Every row gives one point. Each copy is the shape, with its points in the same order, stretched, turned, moved and blurred by noise. Some copies are also mirrored. Which?

Shape (7 x 3):
[[ 11  24  34]
 [-36  55 -49]
 [-60 -59  -6]
 [ 13 -16  64]
 [ 38  10 -33]
 [ -8 -25 -44]
 [ 39  18  56]]
Copy 1 (7 x 3):
[[-17   2   5]
 [ 51  51  14]
 [ 59 -48 -28]
 [-34 -40  -7]
 [ -5  37 -62]
 [ 38   3 -61]
 [-55  -8   2]]
Copy 1 is: mirrored
Copy 2, 7 rows:
[[-41  13  -5]
 [ -3 -69 -16]
 [ 28  -2  74]
 [-37  43  22]
 [ 19 -11 -41]
 [ 42 -18  13]
 [-50  33 -16]]
Copy 2 is: only turned

Shape (10 x 4):
[[-26 -21  14  30]
 [ 35  49 -32 -48]
 [-18 -11   7  39]
 [-89 -22  -8 -43]
 [-31 -24 -31 -23]
 [ -7 -35  -4  31]
 [  7  49 -15 -11]
 [ -2  22 -45 -32]
 [-12 -16  16 -24]
 [ 58  -1 -17  28]]
Copy 1:
[[ 21 -27 -27  57]
 [-30  26  41 -84]
 [ 21  -8 -33  48]
 [-78 -65   1  52]
 [-33 -42 -23  -3]
 [ 29 -33 -43  29]
 [-24  37  24 -27]
 [-44   7  -4 -50]
 [ -1 -46  22  12]
 [ 56  10 -26 -42]]
Copy 1 is: only turned
Copy 2:
[[ -4  47  49  31]
 [  4 -65 -76 -23]
 [ 17  47  42  30]
 [-99  61 -29   5]
 [-46  33  -7 -36]
 [  8  40  61  -5]
 [ 14 -17 -55  21]
 [-14  -6 -59 -35]
 [-41 -12  17  13]
 [ 58 -26  38 -24]]
Copy 2 is: mirrored
Copy 3:
[[ -22   -7   -5   47]
 [  23   -2    3  -92]
 [ -11  -17  -18   39]
 [-112  -38    1  -26]
 [ -51  -51   -1  -26]
 [ -12  -33    1   40]
 [  11   12  -19  -50]
 [ -14  -35   -7  -72]
 [ -26    7   29   -7]
 [  57  -18   12   -1]]
Copy 3 is: only turned
Copy 4 (10 x 4):
[[  50  -18   -4    8]
 [ -59   19   -7  -44]
 [  41  -28    9   -6]
 [  47  -30 -117    9]
 [  49    5  -61  -24]
 [  75    0   10   -6]
 [ -39  -17    2  -30]
 [ -11   -3  -33  -47]
 [  26   12  -37   24]
 [  22   33   57  -42]]
Copy 4 is: mirrored

Shape:
[[ -9 -60  26 -25 -21   1]
 [  7  53  -7  42  89 -37]
 [-23 -22 -36 -31  23  -4]
 [-61  -1 -23  11 -23   5]
 [ 11  64  27 -23  33 -58]
 [-10   1 -23   8 -49  32]
 [  3 -22 -18 -15   1  37]
 [ -6  24  21   4 -27   4]
 [ 46  38 -24  15  28   9]
 [ 66  34 -45  33  50 -55]
 [-50  -4  -7 -35 -23  11]]
Copy 1, 11 rows:
[[ -4 -66  27 -31  -4  14]
 [ 33  48 -39  96  24  66]
 [-32 -36 -16   8   9   8]
 [ 32 -22 -52 -11   2  -5]
 [  7  59   7  34  44  48]
 [ 22 -35  -3  -9   0 -32]
 [-23 -33  16  16 -19  -8]
 [ 34   9   8   3   3   7]
 [  5  -1  -1  79   6   2]
 [ 18 -18 -22  98  62  43]
 [ -8 -19  -4 -24  -7  -8]]
Copy 1 is: mirrored
Copy 2:
[[   3   45  -42  -17  -13   36]
 [  22 -102    6   45   12  -76]
 [ -19   25  -33   20   48  -18]
 [ -92    1  -32    0  -13  -22]
 [  37  -35   44  -28  -40  -63]
 [ -73    1   -4   -2  -10   16]
 [ -32   -6  -15    1   36   20]
 [ -37  -23   14  -30  -44   -2]
 [  -3  -61   36   24   37  -19]
 [  49  -72   41   90   33  -39]
 [ -65   16  -27  -30   -6  -13]]
Copy 2 is: only turned
Copy 3 (11 x 6):
[[  50  -56    2   51  -64   13]
 [  16   37  -10 -114   54  -13]
 [ -18  -44   24   -1  -20    7]
 [ -35  -67  -55  -10  -32  -12]
 [  37   43   15 -103  -35  -19]
 [ -35  -14  -64   41  -18  -10]
 [ -19  -12  -14   43  -16   33]
 [   7    6  -54  -13  -38   -5]
 [ -16   70  -11  -19   42   -7]
 [  22   64   36  -45   80  -78]
 [ -23  -47  -24   -1  -74   17]]
Copy 3 is: mirrored

Shape (11 x 8):
[[ 29  11  -3 -10  21  33 -25 -24]
 [-16  11 -40  -9 -20 -40  48 -37]
 [ 33 -13   2   5  21 -32 -45 -11]
 [ 10 -24 -22  53 -11 -20   7 -24]
 [ -6 -10  47  -3  15 -36   3  22]
 [ -8  -7  22  28 -62  16 -20  -5]
 [ 47  22  -4  21 -63  59   4   0]
 [ -7 -19 -20  -1   5   5  28   5]
 [  3 -30 -60  11   1 -17 -29  10]
 [ 14  -4 -24 -15  42 -13 -18  10]
 [ 50 -16  28 -45   4 -28   8 -67]]
Copy 1 (11 x 8):
[[-43 -18 -18  -2   1  17  13   2]
 [ 33 -27   6   8   6 -44 -20  11]
 [  6  44   9   0  -9  16  29  33]
 [ 41 -28  29   7  17  19 -12  13]
 [ -9  52  17 -49   1  -1  -1  24]
 [-10 -10  71 -13   3  20   3 -10]
 [-47 -79  32  23  10  29 -41 -24]
 [  6 -21  -5 -16  -6  -7 -31 -21]
 [ 44  25  17  20 -12   6  15 -24]
 [  6  31 -27  -2  -3   4  15   3]
 [-20 -27  -4 -19 -34 -18  -4  70]]
Copy 1 is: only turned
Copy 2, 11 rows:
[[ -20  -51  -21    7  -30  -46   -9   44]
 [ -30   -9   80   -4  -24   -1  -39  -14]
 [  14  -23    3  -11   -6   10   38   81]
 [  22  -55   26  -23    3    9  -49   23]
 [  36   34    8   31   28  -11   39   41]
 [   4  -80    6   22   50  -11  -26   -8]
 [   8 -121    2   54  -13  -41  -66  -27]
 [  10  -11    7  -17  -27  -22  -24  -20]
 [   1  -35   -3  -64  -32   51    6   -5]
 [  -1    8  -14  -18  -44    6   26   33]
 [  11  -29   67  -10  -20  -84   16   78]]
Copy 2 is: mirrored
